Rows are points. Two turns around zero, p and q, are shown by what they do to some points. Write where each new point lands after one turn and then the other. Backwards means that the second turn is done in reverse. Each puzzle has new turns, and all numbers are rounded.
In the rows, 128 means zero.

Turn p:
[161  94] -> [175 125]
[160 142] -> [142 160]
[137 158] -> [114 156]
[ 52 130] -> [71 78]
[131 117] -> [138 122]
Turn q:
[116 145] -> [120 147]
[187 116] -> [183 104]
[ 82 123] -> [ 82 133]
Where do these land?
q, then p: [ 88 100] -> [107  84]
q, then p backwards: [173 145] -> [168 101]
q, then p backwards: [136 167] -> [164 144]
p, then q backwards: [144  78] -> [178 112]
p, then q backwards: [ 99 149] -> [ 94 116]

Turn p:
[102 124 154 173] -> [ 86 129 163 147]
[127 196 138 121] -> [108 167 124  75]
[126  57  95 100] -> [166  69 104 165]
[108 110 169 132] -> [121 108 173 128]
[199 169 151 116] -> [173 197 137 105]
[101 101  90 120] -> [120  87  96 143]
[133 138  99 134] -> [122 138  99 133]
Turn q:
[135 168 159 125] -> [137 171 154 121]
[139 133  80  89] -> [141 135  68 118]
[130 149 146 168] -> [135 140 164 158]
[103 121 166 178] -> [103 116 185 154]
[148 128  69  89] -> [150 127  58 120]
[ 87 135 168 148] -> [ 86 139 171 135]
[154  63 108  99] -> [144  68  97  91]
Where do these land?
p, then q: [ 63 139  85 146] -> [ 65  99  92 146]
p, then q: [118 172 110 100] -> [121 143  79 107]
p, then q backwards: [108 109  88  70] -> [159  76  89 104]
p, then q: [163  72 120 117] -> [179  97 150 150]
p, then q backwards: [151 128 163 159] -> [124 162 157 154]
p, then q: [134 144 179 135] -> [123 159 161  98]
p, then q backwards: [159 133 153 169] -> [118 175 148 152]

Turn p:
[139 114 131 115  98 161  87 164] -> [141 143 115 104 115 162  93 170]
[142 138 112 161 103 117 145 127] -> [141 151 130 160 102 127 137 115]
[164 127  78 141 155 121 122  98] -> [144 127 109 173 150  99  95 104]
[103 107 136 153 161 138 109 103] -> [104 102 168 138 144 127 102 123]
[113 146  31 146 142 128 144 142] -> [ 78 158  74 179 118 113 102  97]
[121 146 131 110 115  47 156 124] -> [131 149 127 110 110  63 178 110]
[126 125 149 129 142 116 133 115] -> [130 114 147 125 139 117 141 126]
[145 103 157 112  99 150 125 162] -> [151 118 119 107 106 157 132 173]
[113 110 145  95 146 132 155 102] -> [123  78 124 107 137 122 145 111]
[122 132 201  96 139 160 126 176] -> [124 113 135  82 154 173 166 186]
[120 160 136 147 106 138 105  96] -> [141 155 158 120 133 149 115  94]
Turn q:
[140 142 113 158 106 162 106 129] -> [128 155 132 156 111 149 102 154]
[127 125 129 167  91 147 144 129] -> [109 133 121 162 115 129 135 169]
[137 119 120 146 179  85  96 161] -> [165 125 150 114 182  96  95 124]
[114 105 116 118 162 112  81 162] -> [142 114 150  89 154 116  78 127]
[ 77  96 105 120 116 123 157 112] -> [ 73  87 104 129 130 121 125 120]
[159 176 121  98 146  89 116 112] -> [171 163 108 118 131 115 133  76]
[143  98  91 132  98 159 156 119] -> [116 101  92 154 121 170 126 152]
[141 151 127 132  94 161 149 152] -> [119 160 110 129 117 155 147 165]
[133 164 183 111 176 122 133 103] -> [142 150 175 119 130 119 173  78]
[110 104 175  99 111 120 142 101] -> [115  93 139 111  89 111 166 116]
Where do these land?
p, then q: [212  99 120 131  98 101 180 118] -> [187 115  72 186 144 127 140 172]
p, then q: [123 144 140 146 113 140 120 155] -> [113 160 135 119 125 143 139 142]
p, then q backwards: [110 108 126 155 172 116 127 143] -> [ 92 110 134 172 128 133 140 127]
p, then q: [ 62 169 119 108 131 130 121 123] -> [ 77 132 132 108 108 130 131  72]
q, then p backwards: [123 154 123 115 158 140 123 144] -> [116 164 137 126 125 136 104 119]
p, then q: [108 146 102 152 147 131  86 117] -> [120 154 168 127 118 104 105 102]
q, then p: [110 121 119 104 135 157 105 131] -> [129 120 131  90 132 151 107 128]
p, then q backwards: [108 115 114 117  86 154 146 125] -> [130 123 118  86 103 149 119 103]
p, then q: [206  98 175 136 104 117 176  86] -> [200  88 109 174 133 148 177 171]
p, then q backwards: [117 126 141 116 136  94  95 139] -> [105 135 148 135 128 112 113 165]

Turn p:
[114 152 148 150 148 173 105 136  76 129 100] -> [102 132 151 100 116 120 111  96  70  92 131]
[144 178 139  92 110 101 132 128 137 107  54] -> [150 111 149  84 113  52 162 146 132 135 151]
[127 122  76 107 105 139  97 111 145 119 124] -> [116 131  94 123  90 123 103 148 144 154 154]
[ 71 108 155 120 150  92 149  88 167 153 144] -> [ 81 148 115 162 167 110 163 124 171 138  86]
[164  69 120 140 182  41 144  60 145 134 151] -> [141  73 120 183 149 113  99 117 206 150  46]
[133 126 166  82 124 200 116 111 111 132 139] -> [ 88 147 161  73 142 159 112 100 123 156 154]
[131 208 132 155 160  99 100 212 103 130 136] -> [163 117 126 111 157 114 125 164  90  20 149]
[132  62 109 163 116 203 132 115 155 196 151] -> [ 99 166 115 161 136 191  89 139  77 200  97]
[174 124 104 148  85  87 169 148 124 190 145] -> [179  88 119 186 171 136 132 157 100 164 146]
[ 98 141  96  74 141 138 159 158 134  86 104] -> [157 163  81  80 117 105 156 102 146 124 149]
[147 160 146 173 105 127 156 114 160 119 170] -> [152 160 180 180 138 138 126 149 144 121 141]
[131  79 143 133 103 126 108 165 131  67 127] -> [143 114 129 108  70 180 165 132 143 117 117]
[ 99 133 131 127 136 139  97 118  77 102 117] -> [ 94 113 126 111  98 122 122  90 118  94 141]
Turn q:
[157 103 168 133 102  84 118 132 141 106  90] -> [142 115 171 119 101  91 136 122 159  83 107]
[143 127  96  80 113 140  81  74 175 128 121] -> [169 117  75 127 117 146 159  76 172 141 106]
[135  92 114  99 104 175  90  92 106 125  88] -> [128  99 123 141 150 190 152 103 171 108  94]
[142 114 174 172 130 147 108 154 171 132 110] -> [144 157 146 160 104 114  82 152 161 112  99]
[ 90 142 148 129 164 120 201 107  98 148 190] -> [ 91 172 161 106 149 127 122 112  76 185 180]
[154 127 139 187 117 123  95 112 129 107 102] -> [146 125 146 191 115 112 135 128 138  89 117]
[148 138 164 152 122 108  97 173 113 103 176] -> [157 105 153 138  95 118  83 153 119 110 179]
[124  98  90  81 171 139 127 129 130 123 125] -> [124  96 101 104 177 128 117 110 142 158 113]
[ 68 207 137 130 179 119 199 148  90 121 141] -> [ 61 184 110 102 169 100 124 151  75 129 200]
[166 158 152 144 135 104 133 164 108 178 141] -> [115 131 133 119  86 120  82 125  70 104 125]
[114 106 111  96  68 160 110 122 153 122 101] -> [146 122 112 111 118 170 169 147 178 126  96]
[ 67 156 127 175 165  68 160 166  95 168 173] -> [ 54 131 138 135 102  81 109 162  63 174 178]
[155  96  43  86  93 177 145  91 155 103 106] -> [186 111  93 112 182 167 194 122 140 146  70]
Where do these land?
p, then q: [168 167 135  94  94 111 110  87 176 134 106] -> [122 123 136  85  62  95  79 143 131 152 125]
q, then p backwards: [101  95  66 101 169 159 153  99 171 172  97] -> [101  54 129  92 171 129 164 107 161 181 114]
q, then p: [ 93 154 132 129  99 167  80  83 137 152  97] -> [138 207 127 164  93 112 121 137 111 148 147]
p, then q backwards: [ 88 173 115 180 143  92 107 136 112  93 161] -> [152 175 163 167 118 125  85 129 110 103  76]
q, then p backwards: [136 148  77 140  94 164 147  70 130 155 144] -> [ 98  74 130 151 101 146 182 172 133 141 129]
q, then p: [ 95 160 132  85  98  95 124 169 104 128 170] -> [121 125  88 121 151 189 144 120 152 144 181]
q, then p: [123 136 133 105 103  87 114 155  75  92 110] -> [138 133 112 120 117 180 167  97 178 127 121]
p, then q: [114 137 158 137 112  70  83  99 115  94 142] -> [148 145 174 126 124  99 145 170 180 157 129]
p, then q backwards: [108 112 152  99 125  95 189 159 136 139  80] -> [132 122  63 110 111 103 165  84 154 102 115]
p, then q: [169  78 122 191 129 152 114 147 169 102 122] -> [134 136 126 134 108 176 122 164 134  52  87]
p, then q: [174 142  88 157 197 167 149 159  98 179 160] -> [131  68  90 188 162 144  87  78 129  78 142]
p, then q: [173 108 168  96 170 182 178 167 120 100 115] -> [138 154 109  84 153 166 110  43 133  85 112]
p, then q: [103  68 171 119 162 137 166 161 116 151 113] -> [ 84 156 119 118 195 142 149  93 119 112  92]
q, then p: [144 115 143 160  96 116  80  99 133 102 175] -> [145 120 184 172 125 174 121 150 125 156 123]
